Each row of a before or after table is a point. The points were changed in one or more steps. Then noise was added and the rows were shuffled. The steps act on columns, c1 being the first. Name the steps. A step turns or swaps two columns, mirrors them in a line or flattens them onto one, adds a multiple of one to another, or multiplies or shifts one. Angles are multiples of 10 degrees, from the lower column toward the higher: turns from -170 to 170, lines from 10 to 170 but not 90. Use the fewest steps. Two steps may share a column if one is a turn and the other turns, adds or multiplies; they go together, in the order done. Otherwise the lowest column goes first.
In the rows, zero is written as 128.

Before (10 x 2)
[[162  75]
 [ 66 163]
 [ 75 170]
 [124 125]
 [ 76 101]
 [114 188]
 [ 98 220]
 [160 102]
 [161 142]
 [164 146]]
After (10 x 2)
[[ 73 127]
 [111 129]
 [113 128]
 [112 126]
 [ 49 127]
 [112 129]
 [ 24 128]
 [ 64 126]
 [ 18 127]
 [ 25 128]]
Steps: shift c1 by -50; multiply c2 by 0

Before (8 x 6)
[[131 106 114 191 163  99]
 [137  92  67 175 173 111]
 [ 96 177 138 128  78  90]
 [135 203  74  77 190 116]
 [110 110 128 164 110 165]
 [ 91 168 103  61 158  90]
 [139 114 175 143  63 112]
 [105 174 137 108 164  99]]
After (8 x 6)
[[109 102 107 165 122 165]
 [106 175  83  61  93  91]
 [114 145  94 190 160 100]
 [148 219  53  77 102 116]
 [120 183 119 106  98 101]
 [110 149  46 176 178 110]
 [145  66 153 143 115 115]
 [134 108 116 127  52  89]]
Steps: turn c2 and c5 by -60 degrees; turn c1 and c5 by 30 degrees; shift c3 by -20

Before (12 x 12)
[[100 143 128 151 111 135 202 110 113  82 114 124]
 [155 181  74 167  99  90  99 108 137 125 102 138]
 [163 116 102 144 140 126 161 184  43 119 188 153]
 [ 95 112 182 129 137 210 147 103  79 168  78 120]
 [142  41  41 114 101 105  70 130 131 173 151  92]
 [131 148 125 146 173 156  92 126 135  76 159 141]
 [120 133 189 108 238 159 162 151 117 198 148 115]
 [117  80 157  88  82 144 155  75 102 191 120 144]
 [151 159 176 176 184  84 105 118  99  93 116 119]
 [151 112 108  92  91  83 122 184  72 108 110 133]
 [180 109  74 134 147 211 170  88 151 102 105 122]
 [146  81  94 168  62 136 162 134 173 114 124 148]]
After (12 x 12)
[[113 181 129 109 240 160 156 153 163 197 150  99]
 [159 121 150 159  64 130 170 135  61 115 122 166]
 [165 113  40 126 142 130 175 185 138 120 189 179]
 [106 178  95  96  81 141 149  74 112 192 122 160]
 [180  92 137 117 149 211 186  85  79 101 102 117]
 [135 118 138 141 174 162  94 126 139  75 157 152]
 [138  95  92 111 100 104  74 127  15 176 152  53]
 [165 157 120 166 185  86 118 120 184  94 117 113]
 [107 120 120 158 110 133 200 111 150  80 112 118]
 [100 180  89 143 139 208 140 104 156 166  78 109]
 [166  56 145 153  93  88 113 105 143 126 100 148]
 [139 118  70  87  91  84 123 187 127 110 107 139]]
Steps: turn c1 and c4 by -20 degrees; add 0.3 times c1 to c7; turn c2 and c3 by -120 degrees; turn c3 and c9 by -110 degrees; multiply c12 by 2

Before (10 x 20)
[[146  64 140 129 156 157 134 113 148 151 149  97 122 149 130 128 143 146
   75 142]
 [135 156 129 134 145 133 160  97 178 148  89 136 138 161  98 208 110 144
  127 140]
 [119 157 116 195 136  90 113 123 128  97 110 114 122 104  95 130  93 143
  127   7]
 [169 166  85 140 118  80 107 142 118 125 155  84 116 162 106 125 152 156
  127  93]
 [121 123 121 125 137 200 152 137  82  97 127 104 108  77 113 127 101  83
  133 101]
 [ 95 154  98 190 159 124 158 147  88 152 128  87 139 150  96 170 134 143
  127 140]
 [106 164 125 152 124 116 159 128 153 139 151  91 132  88 226 132  99  57
  133 147]
 [126 153 133 138 156 106  99  94  89 153 141 109 117 143 166 138 139 125
  120 152]
 [104  47 123 170  73 165  94  57 107 100 167 216 136 157 139 146 144 149
  133 151]
 [111  90 124 131 147  82  88 139 119 150 158 150 124 153 117 159  96 132
  111 131]]
After (10 x 20)
[[131 131 129 134 145 139 160 119 179 149  89 132 139 120  98 209 116 144
   97 118]
 [ 96 128  86 141 117 187  90 134 116 126 155  85 118 122 122 125 147 156
  139 114]
 [149 128 114 195 134 176  40 126 130  96 110 115 121  64 120 130 105 145
  124  45]
 [143 128 120 124 137  70 129 127  82  96 127 104 106  37  84 127 108  82
  138  93]
 [147 128 123 171  75  86 114  98 109 101 169 217 137 117 125 145 139 152
   60 169]
 [118 127 132 140 155 129 118 123  89 155 142 109 117 102 173 138 137 125
   91 165]
 [111 126 141 131 157 104 140 173 148 150 150  97 122 108 111 127 136 146
   98 132]
 [117 128 125 153 125  89 160 122 154 139 153  89 132  50 219 131 108  56
  132 120]
 [146 129 124 129 147 170 100 149 119 150 158 153 124 114 146 160 106 131
  134 157]
 [170 127  97 191 159 141 159 135  87 153 129  88 138 111 115 170 133 143
  145 119]]
Steps: turn c1 and c15 by 160 degrees; turn c6 and c15 by -150 degrees; multiply c2 by 0; turn c7 and c20 by -40 degrees; turn c8 and c19 by 70 degrees; shift c14 by -40; multiply c17 by 0.7
